Each row of a before or after table is a point. The points were changed in one or more steps. Then noise was added and the rows were shuffled. The steps act on columns, c1 being the first. Name the steps. A step turns or swaps two columns, mirrors them in a line or flattens them onto one, adds a multiple of one to another, or multiplies or shifts one. Angles are multiples of 10 degrees, from the lower column toward the higher: turns from -170 to 170, lines from 10 to 170 but not 90. Use the fewest steps. Two steps may share a column if one is a turn and the other turns, adds or multiplies; they go together, in the order done. Otherwise the lowest column goes first.

Before (10 x 2)
[[-31,53],
[-33,18],
[95,-8],
[23,-8],
[5,-12],
[-31,9],
[-27,12],
[30,-8],
[-25,-12],
[14,4]]
After (10 x 2)
[[-13,-1],
[-3,-11],
[25,28],
[-20,-15],
[10,60],
[-90,-38],
[22,21],
[27,-4],
[23,23],
[-25,-16]]
Steps: mirror c1 and c2 in the line at 100 degrees

Before (10 x 6)
[[-12,114,-23,-25,29,-7],
[-30,-8,121,24,-28,-6],
[14,66,40,-17,28,12],
[-15,-9,15,-28,-17,36],
[-17,-11,-15,-15,-6,20],
[-4,4,-1,63,-5,45],
[15,12,-39,5,-37,23],
[-49,-9,10,-32,-20,-7],
[5,9,-24,-24,14,-10],
[-7,-16,-39,-27,-20,4]]
After (10 x 6)
[[22,6,70,-28,33,13],
[-80,3,39,-28,-22,-5],
[-8,-10,30,61,17,45],
[-49,-4,151,25,-30,-7],
[-26,3,46,-27,2,36],
[-12,4,-9,-22,-17,4],
[8,7,5,-25,9,-10],
[24,-1,-10,1,-25,21],
[-28,1,15,-11,4,19],
[-19,7,7,-43,26,-8]]
Steps: multiply c1 by 1.6; flatten c2 and c4 onto the line at 100 degrees; shift c3 by 30; add 0.5 times c6 to c5

Before (8 x 12)
[[-4,30,4,-10,-17,10,38,-28,-11,-39,32,18],
[-54,0,-34,4,-17,-3,31,-56,-53,36,8,-32],
[28,-36,-39,-17,-8,4,46,0,22,-8,19,36],
[-41,-23,28,-6,-34,16,-12,-21,-30,21,-26,-13],
[18,-36,-3,5,-24,-58,37,-3,9,78,-58,-15],
[-9,0,-54,23,-14,-3,-38,-22,-65,19,11,-27],
[1,27,21,4,0,41,6,-53,-44,3,-5,27],
[20,17,10,-68,15,-24,39,-31,-48,-29,-17,-9]]
After (8 x 12)
[[-45,-27,28,-20,-36,14,-14,-11,-45,16,0,-17],
[32,-39,-37,1,-13,3,44,-16,35,-9,-1,40],
[-6,33,2,-29,-18,11,40,-9,-18,-41,4,16],
[20,-39,-5,-2,-25,-61,35,3,16,75,-1,-12],
[2,28,20,-52,0,38,8,10,-72,4,-2,27],
[21,19,8,-31,19,-24,37,-68,-74,-30,-3,-9],
[-11,-1,-51,-23,-15,-2,-39,24,-103,21,-2,-29],
[-53,1,-37,-58,-14,-4,29,5,-83,35,3,-33]]
Steps: swap c4 and c8; multiply c9 by 1.6; multiply c11 by 0
